Each row of a before or after table is a point. The points were changed in one or more steps. Then noise was added and the rows were shuffled. The steps act on columns, c1 being the first. What was done? A step turns or swaps two columns, mirrors them in a line or flattens them onto one, adds a multiple of one to another, or multiplies or shifts one. Angles are multiples of 10 degrees, from the lower column toward the higher: turns from -170 to 170, lines from 10 to 170 but not 90. Use the fewest steps. Two steps may share a column if one is a turn and the other turns, adds or multiplies; they go together, in the order done. Otherwise the lowest column goes first.

Before (8 x 2):
[[  5  -5]
 [ 13 -74]
 [ -9  -9]
 [-28  22]
 [ -3 -45]
 [-41 -49]
 [-38  34]
 [  9  13]]
After:
[[-42 -28]
 [-31  33]
 [ 14 -78]
 [-38  54]
 [ -2 -43]
 [ 12   9]
 [  9 -10]
 [ -7  -3]]
Steps: add -0.5 times c1 to c2

Before, 14 rows:
[[-10   6   5 -63]
 [ 28 -62  14  13]
 [ 39 -29  12 -19]
 [-40 -28  13 -47]
 [-13  -8 -23 -31]
 [-53 -12 -55  -5]
 [-21 -48 -46 -25]
 [-28 -19  12  23]
 [ 31 -23  11 -19]
 [  5 -19 -22  50]
 [ -5 -49  15 -34]
 [-28 -68  30  82]
 [ 15  21  12  31]
 [-25  33 -20  32]]
After:
[[-26   1  28  15]
 [ 34  53  12  14]
 [ 10  37 -21  13]
 [ 11  -5 -29 -24]
 [ 11  13  53 -24]
 [  8  47 -23  11]
 [ 31 -19  21   9]
 [ 72   2  86  32]
 [ -3  -9 -62   4]
 [ 45  27 -36  16]
 [ 44 -17 -51  13]
 [-17 -36  36 -17]
 [ 38 -42  -4 -57]
 [ 49   2 -28 -47]]
Steps: turn c1 and c2 by 120 degrees; swap c3 and c4

Before (11 x 6):
[[-19   1  25  30  47 -47]
 [ -6 -27  47  -4 -11 -20]
 [ 12 -62  40 -16   2 -10]
 [ 11 -15  32 -20 -29 -49]
 [-26 -31 -19 -25  -1 -54]
 [  8 -27  29 -46 -60   1]
 [ -9   6 -44  -9  17   6]
 [-36 -72 -72 -23  49 -57]
 [-27   2  -4 -67  17  -8]
 [ 38 -13 -14  -9   0  -7]
 [ 43 -33  24 -30 -34 -63]]
After (11 x 6):
[[ 13  62  16 -17   3 -13]
 [-38  71 -28 -24 -54   5]
 [ -5  27  20  -4   5  17]
 [ 10  17  12 -21  21  28]
 [-10  -6 -17  -8  -9 -24]
 [  9  27  11 -46  80 -46]
 [-27   0  -1 -67  15 -92]
 [ 45  33   9 -30  25  28]
 [ 37  13  -5 -10   1  -6]
 [-18  -2   9  30 -77  71]
 [-26  31  -8 -26  -5  15]]
Steps: multiply c2 by -1; multiply c3 by 0.4; add -1.5 times c4 to c6; turn c5 and c6 by -160 degrees
